Each row of a before or after table is a point. The points were changed in one or more steps. Then noise was added and the rows were shuffled. The steps act on columns, c1 being the first. Name the steps. A step turns or swaps two columns, mirrors them in a line or flattens them onto one, adds a multiple of one to another, or multiplies or shifts one. Angles are multiples of 10 degrees, from the lower column toward the higher: turns from -170 to 170, lines from 10 to 170 but not 90. Use the fewest steps. Two steps may share a column if one is a turn and the other turns, adds or multiplies; they go together, in the order done. Otherwise the lowest column goes first.

Before (14 x 3):
array([[  1,   4,  -1],
       [ 16,  17,  28],
       [ -4,   2,  -2],
       [ -2, -39,  18],
       [ 14,  46,  17],
       [-16, -22, -19],
       [ -3,   1,   9],
       [  7,   8,  -9],
       [ 16, -55,  24],
       [ -2, -32,  32],
       [ -7, -44,  28],
       [ 14, -36,  18],
       [  1,  15,  30],
       [-12, -16,   3]])
After (14 x 3):
array([[ 57,  -7, -16],
       [  5,  -1,   8],
       [ -6,  10,   3],
       [ -2,   1,  -2],
       [ 49, -23,  -7],
       [  7,   0,  31],
       [  1, -15, -32],
       [-17,  22,  42],
       [ 39,   1, -10],
       [ 10, -15,  -5],
       [ -5,  -4,   4],
       [  9,  11,  34],
       [ 40, -18,   7],
       [ 40, -17, -14]])
Steps: turn c2 and c3 by 40 degrees; turn c1 and c2 by 70 degrees

Before (11 x 9):
array([[ 23, -24,   4,  15,  -6, -28,  -3,   4,  41],
       [ 16,  34, -29,  11,  19, -14,   4,  27, -15],
       [ -2, -13,  32,  23,  14,  16,  25, -20,   0],
       [ -2,  11, -25,  26, -34,  21,  39,  12,  20],
       [-36,  -3, -26,   4,  -6,  32,  -8,   4, -19],
       [-14,   7,  24,  12, -16,  10, -16,  23,  39],
       [ 12,  14, -25,  -5,  37,  29,  34,  11,   0],
       [  9,   4, -26, -26,  -9, -41,  53,   5,  -9],
       [  7, -25,  16,  10,  -2,  18, -13,  27, -17],
       [-29,  12,  18,  -4,  28,   3,  -3,  22,  -1],
       [ -6,   0,  46, -16,  21,  28,  -8, -23,   0]])
After (11 x 9):
array([[-16, -14, -12,   6,  27,  -2, -15,  18, -11],
       [-25,   9, -53,  17,  -8, -31, -24,  -5, -19],
       [ 23,   0, -58,  19,  35, -20,  21,   9,  -4],
       [-18, -53,  -7,  -2, -16, -14, -11,  40,  25],
       [ 13, -58, -27, -29,  -5,  12,  10,  27,  32],
       [ -3, -48, -15,   5,  -3, -21,  -2,  15, -28],
       [ 11,  15, -58, -18,  19,   5,  13,  17, -26],
       [ 34,   4, -56,  -8, -12,  46,  26,  -1, -10],
       [ 17, -17, -54,  -7, -31, -32,  13,  22,  11],
       [ -7,  33,  18,  35,  21, -13,  -8, -19,  16],
       [ 11,  14,   3,  -8,  14, -29,  14, -18,  10]])
Steps: flatten c1 and c7 onto the line at 40 degrees; turn c8 and c9 by -30 degrees; add -1.5 times c8 to c2; shift c3 by -30; turn c4 and c6 by -140 degrees

Before (14 x 14):
array([[-17,  -6,  25,   3,  -7, -15,  45,  18,  20,  24,   2,   2, -21,
         44],
       [ 10,  11,  32,  38,  22, -38,  12,  11,  -6,  24,  33,   0, -37,
         16],
       [ 10,   7, -25, -23,   6,  29,  -1,   8,  21,  32,  17,  16, -16,
        -15],
       [  6,  34,   0, -13,  -4,  11, -12,  -5,  42, -11, -14,  27,  29,
          5],
       [-60, -43, -42,  22,   6, -55, -10, -33,  27, -40, -12,   6,  23,
        -17],
       [-13,  19,  13,  23,   6,  -6,  12, -18,  12,  41,  -4, -36, -23,
         11],
       [-21, -39, -29,  24,  -8,  -7, -42, -15,  20,   4, -29,  27,  33,
          7],
       [  9,  -9,  24,  16,  -4, -21,  22,  28, -14,   8,   6, -43,  -1,
          7],
       [-37, -22,  11, -12,  24, -11, -23, -10,  31,  14, -22,  30,  21,
        -36],
       [  8,  -7,   6,   8,  40, -22,  32, -14, -27,  15, -10, -13, -15,
         25],
       [-24, -56, -17,  53,  -7, -38,   9, -35,  33, -34, -47,  25,  13,
        -38],
       [-18, -38, -17,  -7, -26, -47, -18, -56,  27,   1, -16,  36,  33,
        -31],
       [ 20, -13,   6,   3,  25, -43,   9,  13,  30,  22, -11, -33, -34,
         28],
       [-28,   2, -23, -10, -25, -29, -22,   8,   5, -12, -55,  14, -21,
          2]])
After (14 x 14):
array([[-22, -55, -49,  52, -32, -38,  10, -36,  31, -24, -53,  25,  13,
        -38],
       [-18, -40, -17,  -8, -13, -48, -17, -56,  25,  45,  16,  37,  35,
        -30],
       [  8,   5,   8, -22,  33,  29,  -4,   8,  20,  22,  49,  15, -19,
        -16],
       [  7,  -6,  -8,   8,  32, -23,  35, -14, -27, -52, -17, -11, -15,
         24],
       [-20, -38, -36,  23,  -2,  -8, -40, -15,  20,  16,  -6,  27,  36,
          8],
       [  7,  -6,  14,  17,   3, -19,  23,  26, -14,  16, -36, -44,  -2,
          8],
       [ 10,  12,  41,  36,  31, -39,  13,  11,  -4, -17, -58,   0, -39,
         16],
       [ 19, -13,  -8,   5,  31, -42,  11,  11,  31, -22, -14, -33, -34,
         26],
       [-60, -45, -25,  19, -29, -54,  -9, -32,  28, -50,  10,   7,  24,
        -16],
       [-38, -22, -16, -11,  25, -13, -22,  -9,  33, -28,  -5,  28,  21,
        -37],
       [-12,  20,  -2,  23,  37,  -6,  12, -18,  12,  30, -37, -37, -25,
         12],
       [  4,  34, -13, -12, -12,  12, -13,  -7,  42,  -3,   7,  30,  31,
          5],
       [-16,  -7,  10,   3,  19, -16,  45,  20,  19,  38, -26,   1, -23,
         45],
       [-29,   4, -60,  -8, -21, -28, -22,   9,   4,  32,  13,  15, -20,
          2]])
Steps: turn c3 and c11 by -70 degrees; add -1 times c4 to c11; turn c5 and c10 by -60 degrees; multiply c10 by 2

Before (8 x 32):
array([[  1,  -5,  22,  29,  -1, -44, -21,  -7, -10, -36, -31,  -9,  -6,
          4, -35, -23, -20,  -6,   3,  17,  -6,   0,  17,  12,  -9,  16,
          3, -15,  14,  18,   4, -31],
       [ 13,   5,  31,  -1,  34, -53, -19, -22,  20, -44, -16,   3,  -2,
         -9, -26, -12, -38,   8, -12,  21,  12,  26,  11,  55,  12,  14,
         10,  21,   6,  -1,  30, -29],
       [ 10,   8,  38,  31,  45, -35, -22,  14,   1, -27, -25,  12,   1,
        -12, -20, -11, -24,   1,   2,   0, -20,  19,   3,  46,  25, -20,
         19,   2,  27,  -3,   1, -47],
       [ 11,  -4,  54,  -1,  30, -15, -52, -25,  -7, -27, -20,  14,  18,
          8, -14, -31, -30,  -5,  -1,   2, -10,  12,   6,  30,   2,  24,
         34,  -5,   7,  14,   7, -49],
       [-11, -27, -38, -11,   5,  23,  15, -15,  31,  12,  28, -13,  -2,
        -21, -36,  43,   6, -13, -41, -33,   0,  13, -39, -34,  11,   0,
        -14,  34, -16, -17, -19,   7],
       [-10, -31, -38, -33,  -7,  -5,   4,  -9,  -6,  14,  20,   9, -27,
        -28,  -1,  60,  13,  -4, -17, -25,   5, -14,   2, -14,  25, -14,
         16,  26, -32, -19, -23,   9],
       [ -4, -28, -40, -30,  15,  23,   5, -22, -24, -14,  27,  -3, -23,
         -9,  12,  38,  11, -15, -31, -18,  -9,  15, -17,  11,  15, -32,
        -36,  22, -17, -32,  -6,  19],
       [ 13, -15, -30, -27, -34,  17,   9, -15, -11,   7,  -9, -15, -13,
        -21,   2,  32,  28,  -9, -25, -35,  26,  27, -23, -25,  24, -15,
         10,  28,  -1, -31, -13,  15]])
After (8 x 32):
array([[  1,  -4,  21, -15,  -2,  46, -20,   5,  27, -34, -19, -10,  -5,
          5, -35, -22, -19,  -6,   4,  17,  -4,  -1,  16,   1,  -9,   8,
          5, -14,  14,  19,  -4, -30],
       [-12, -30, -37,  28,  -8,  -2,   4, -15, -17,  15,  16,   8, -25,
        -31,   0,  59,   3,  -4, -13, -25,   6, -12,   2,  -4,  24,  15,
         16,  27, -31, -19, -20,  10],
       [ 13, -15, -30,  28, -33, -22,   9,  -4,  -9,   7,  13, -15, -11,
        -25,   3,  31,  47, -10, -22, -34,  27,  28, -24, -21,  24,   4,
         11,  31,   0, -31, -16,  15],
       [-11, -25, -38, -12,   5, -21,  15,  -8, -32,  12,  32, -13,  -2,
        -28, -37,  42,  17, -12, -37, -34,   0,  13, -38, -17,   9, -13,
        -14,  34, -17, -16, -20,   7],
       [ 10,   9,  38, -21,  44,  20, -22,  -6,  18, -26, -39,  12,   2,
        -11, -20, -12, -12,   0,   4,   0, -19,  20,   3,  30,  25,  35,
         19,   3,  26,  -4,  14, -46],
       [ 11,  -3,  53,   7,  30,  25, -51,  18,   5, -27, -24,  13,  16,
          7, -16, -31, -20,  -4,  -3,   1, -10,  13,   7,  18,   3, -13,
         33,  -6,   6,  14, -18, -49],
       [ 14,   4,  30, -10,  34,  56, -19,  37, -17, -43, -40,   4,  -2,
        -11, -27, -10, -18,   8,  -9,  22,  11,  27,  11,  36,  12,  16,
         10,  21,   5,  -1,  -4, -30],
       [ -4, -27, -39,  39,  17, -35,   4,   6,  -1, -15,   0,  -4, -24,
        -14,  12,  36,  21, -14, -31, -18,  -8,  14, -19,  15,  17,  16,
        -37,  22, -15, -30, -22,  19]])
Steps: turn c4 and c9 by 140 degrees; turn c6 and c26 by -150 degrees; mirror c8 and c31 in the line at 60 degrees; multiply c11 by 0.4; turn c11 and c24 by 40 degrees; turn c14 and c19 by -10 degrees; add 0.7 times c22 to c17
